Every row gives one point. Each copy is the shape, with its points in the same order, turned, moved and blurred by noise. Is it also mirrored, or only turned?
In the rows, zero is written as 128.

Shape (8 x 2):
[[ 64  68]
 [118 105]
 [136 158]
 [ 58  24]
 [105 136]
 [158 143]
 [168 147]
 [155 111]]
Copy 1 (8 x 2):
[[ 47 102]
 [118 103]
 [158 137]
 [ 21  69]
 [121 140]
 [172 115]
 [175 103]
 [156  80]]
Copy 1 is: only turned
Copy 2 (8 x 2):
[[107 189]
 [145 137]
 [151  78]
 [116 229]
 [128 109]
 [174  91]
 [185  80]
 [182 119]]
Copy 2 is: mirrored

Shape (7 x 3):
[[160  91 124]
 [165 134  90]
 [ 90 150 177]
 [155 101 237]
 [ 79 160 151]
 [134 133 129]
 [ 25 157  99]]
Copy 1 (7 x 3):
[[102  86 172]
 [151  73 156]
 [125 190 138]
 [ 32 161 112]
 [152 181 145]
 [130 125 146]
 [201 197 195]]
Copy 1 is: mirrored
Copy 2 (7 x 3):
[[130  52 103]
 [158  99  82]
 [123 145 174]
 [172  66 231]
 [113 155 150]
 [148 104 129]
 [ 61 186 125]]
Copy 2 is: only turned

Shape (8 x 4):
[[ 62 175 156  97]
 [ 81 129 116 133]
 [ 99 132  97  77]
 [124  96 144 153]
 [ 85   7 201 116]
 [181 126  96 174]
 [178 162 109 148]
 [ 73 136 157 139]]
Copy 1 (8 x 4):
[[ 71 150 119  69]
 [ 86 136 102 134]
 [103 190 128 138]
 [101  93 140 160]
 [  9  94 206 203]
 [188 100 124 169]
 [184 119 133 136]
 [ 63 111 123 104]]
Copy 1 is: mirrored
Copy 2 (8 x 4):
[[ 95  80 203 124]
 [101 106 139 100]
 [109 152 173 110]
 [135 101  98 139]
 [ 62 118  68 228]
 [204 123  92  95]
 [208 112 136  95]
 [ 99  71 147 126]]
Copy 2 is: mirrored
Copy 3 (8 x 4):
[[ 75 130 232 144]
 [ 92 147 172 102]
 [ 45 133 146 128]
 [153 114 144  92]
 [136  25 160  33]
 [162 172  95 131]
 [148 160 121 171]
 [111 122 199 104]]
Copy 3 is: mirrored

Shape (10 x 6):
[[ 87 128 160  97 160 174]
 [171  87 166 137 158 102]
 [140  98 119 105 167  82]
 [132 176 173  80  47 151]
 [143 122 135 179 202  55]
 [148 182 117 103 115 189]
 [160 152 166 172 156  99]
 [129 167 148  50  58 129]
 [102  76 107 170 164  85]
 [111 200 143 115 173 154]]
Copy 1 (10 x 6):
[[107 175 153 134 169 103]
 [162  80 145 192 155 120]
 [108  71 123 170 132  92]
 [171 146  82  42 138 130]
 [128  92  98 249 117 142]
 [ 93 119  99  77 171 164]
 [168 114 100 187 151 172]
 [152 114  71  46 140  95]
 [118 101 143 213  81 124]
 [ 92 165  74 147 182 135]]
Copy 1 is: only turned
Copy 2 (10 x 6):
[[134 126 199 151 185 148]
 [172  63 100 131 138 152]
 [117  55 123 135 148 121]
 [193 175 164 113 162  56]
 [124  36 105 196  92 149]
 [130 199 132 154 185 110]
 [164  98 106 189 107 136]
 [168 155 154 110 173  39]
 [104  60 135 124  85 163]
 [128 146 167 211 167 115]]
Copy 2 is: only turned
Copy 3 (10 x 6):
[[ 78 103 141 141 101 115]
 [188 120 174  93 146  86]
 [152 127 175 131 166 132]
 [114  96 106  38  81 189]
 [203 192 183 146 140  95]
 [ 98 134  66  80 115 143]
 [182 173 143  98  99  92]
 [102  95 116  44 113 208]
 [201 128 157 184 146 119]
 [ 88 191 115 112  90 122]]
Copy 3 is: mirrored

Shape (14 x 8):
[[144 206 123 123 111 171  88 122]
 [132 162 160 147  72 123 122 151]
 [111 107 170 155 108 142 147 176]
 [ 86  90  98  92 169 105 172 152]
 [147 167 183 152 118 163  89 144]
 [125  98  57  81 155  97 167 110]
 [130 124  55 133 149 102  93 131]
 [140  95 106  94 173 100  94  75]
 [106 136 172 177 124 158 133 193]
 [ 83 110  95 170 127 134 175 115]
 [181 161 210 131 192 111 135 143]
 [137 180 175  81 182 116  64  96]
 [159 169 128 132  74 203  79 136]
 [ 97 116  96 114 132  91 150 132]]
Copy 1 (14 x 8):
[[132 200  72 102 142 137  80 133]
 [147 166 143 125 130  92  92 123]
 [167 107 171 148 117 110  86 158]
 [129  75 144  97  66 160 139 192]
 [131 157 120 131 176 118  57 128]
 [138  81 118  80  43 196 167 144]
 [100 111  72 128  64 128 131 141]
 [ 60  77 109 108  96 181 123 115]
 [170 131 151 156 146  88  71 184]
 [146 125 147 174 102 151 162 157]
 [118  84 121  78 222 122 104 144]
 [ 44 147 101  64 181 161  85 142]
 [160 195  90 136 126 133  43 103]
 [115 114 145 110  72 124 153 149]]
Copy 1 is: only turned
Copy 2 (14 x 8):
[[108 147 170 157  99  89  55 152]
 [ 97 119 110 160 136 120 109 173]
 [ 89 114 112 144 148 175 143 141]
 [157 158  99  99 137 151 156  65]
 [ 96 100 172 144 139 143  77 171]
 [194 157  97 133 119 102 150  55]
 [141 107 113 122 115  72 115  50]
 [208  96 135 100 105 107 110  89]
 [ 53 117 147 137 156 168 127 133]
 [106 136 124 138  95 121 195  98]
 [161 104 189 110 205 143 109 161]
 [183 109 184  68 130 119  52 152]
 [ 98 114 154 198  85 121  56 148]
 [144 137  87 106 119 108 151  99]]
Copy 2 is: only turned
Copy 3 (14 x 8):
[[154 155 184 131 199 124 170  84]
 [159 165 133 177 126  89 149  94]
 [ 90 142 138 182  94 104 136 129]
 [ 95  85 126  88 107 127 124 175]
 [125 173 176 199 154 135 144  89]
 [115  66  97  52 143 128 127 156]
 [108 154 103  80 179 152 132 134]
 [130  87 134  84 164 173  70 105]
 [ 87 178 154 191 112 109 157 149]
 [ 75 122 101 118 152  72 133 140]
 [156 100 152 228 153 175 105 145]
 [185 125 200 147 183 178  76 118]
 [127 156 188 150 162 123 196  41]
 [128 117 120  89 131 101 121 149]]
Copy 3 is: only turned
Copy 4 (14 x 8):
[[162 156 129  75 171 183 101  88]
 [159 145  94 131 140 147  64 130]
 [ 99 132  55 138 125 123  91 136]
 [ 60 153 148 148 116  88 160 135]
 [140 118  76  96 181 158  73 100]
 [108 140 189 146 109 103 185 130]
 [116 112 184  86 133 132 139 161]
 [112  74 193 120 146  97 146  90]
 [ 90 136  47 117 150 148  81 144]
 [ 79 126 128 155  87 174 134 138]
 [118 104  97 169 249 121 116 104]
 [118 115 167 104 226 119  93  54]
 [183 135  84  54 138 171 101  90]
 [ 99 145 160 143 114 113 127 140]]
Copy 4 is: mirrored

Shape (12 x 9):
[[153 140 182 140 177 139  94  97 161]
 [101 105 111 102  78 101 107 124 132]
 [152 157 182 153 143 168 138  99  85]
 [154 177 132  46  37 135 144 108 150]
 [165 166 140 169  70 147 145 183 103]
 [133  78 140 175 165 194  92 122 148]
 [181 107 139  62  88  97 192  99 179]
 [108 136  86 117  91 147 146 123 143]
 [126 136 130 117 103 128 149 110 144]
 [ 84  95 146 111 158 130 120 186 174]
 [132 100 145 185 124 126 174 110 192]
 [ 86 127 157 140  75 185 100 143 107]]
Copy 1 (12 x 9):
[[121 147 184 107 154 175 146 111 194]
 [116 113  95 113 101 139 120 177 121]
 [157 146 138 113 157 136 150  49 152]
 [ 62 160 111 112 107  56 176 148 112]
 [191 115 132 148 123  58 141 113 140]
 [160 113 205 140 118 201 114 103 134]
 [ 37  85 118 150 123 109 207 144 146]
 [127 127 124 142 139 129 146 161  81]
 [114 117 126 123 143 127 158 140 124]
 [105  95 163 157 165 155  69 167 152]
 [140  52 173 121 166 152 180 144 138]
 [151 127 145  95 116 113  80 109  92]]
Copy 1 is: mirrored
Copy 2 (12 x 9):
[[177 120 154 124 172 111 189  92 113]
 [ 95 138 174 132 107 157 145 145 180]
 [189 156 106 172 124 106 174 138  93]
 [107 115 178 225 106  77 157 153 207]
 [166 146 121 203 150 145  82 173 145]
 [187  96 168 102 134 160 157 148  70]
 [ 80  84 173 216  93 105 133  66 145]
 [109  92 140 161 106 156 151 171 162]
 [116 115 141 173 121 142 159 136 148]
 [ 81  94 151  96 179 134 127 143 105]
 [127  93 152 181 151 198 156 102  91]
 [137 159 165 143 135 140 157 217 122]]
Copy 2 is: only turned
Copy 3 (12 x 9):
[[160  63 150  74 107  83 135  99 128]
 [121 131 109 127  85 183 133 148 149]
 [124 122 112  70  61  63 119  85  75]
 [ 74 126 128  88   7 173 184  98 171]
 [122 195 140 134  54 100 178  97  88]
 [158  70 122 166 111  73  96 109 105]
 [131 126  92  85  50 115 191 137 231]
 [ 78 141 127 135  82 129 130 120 152]
 [102 135 121  94  80 120 142 134 151]
 [121  91 122 143 161 123 186 145 127]
 [140 132 141 130  97  43 138 168 174]
 [ 97 103 122 144  53 132 140 137  68]]
Copy 3 is: only turned
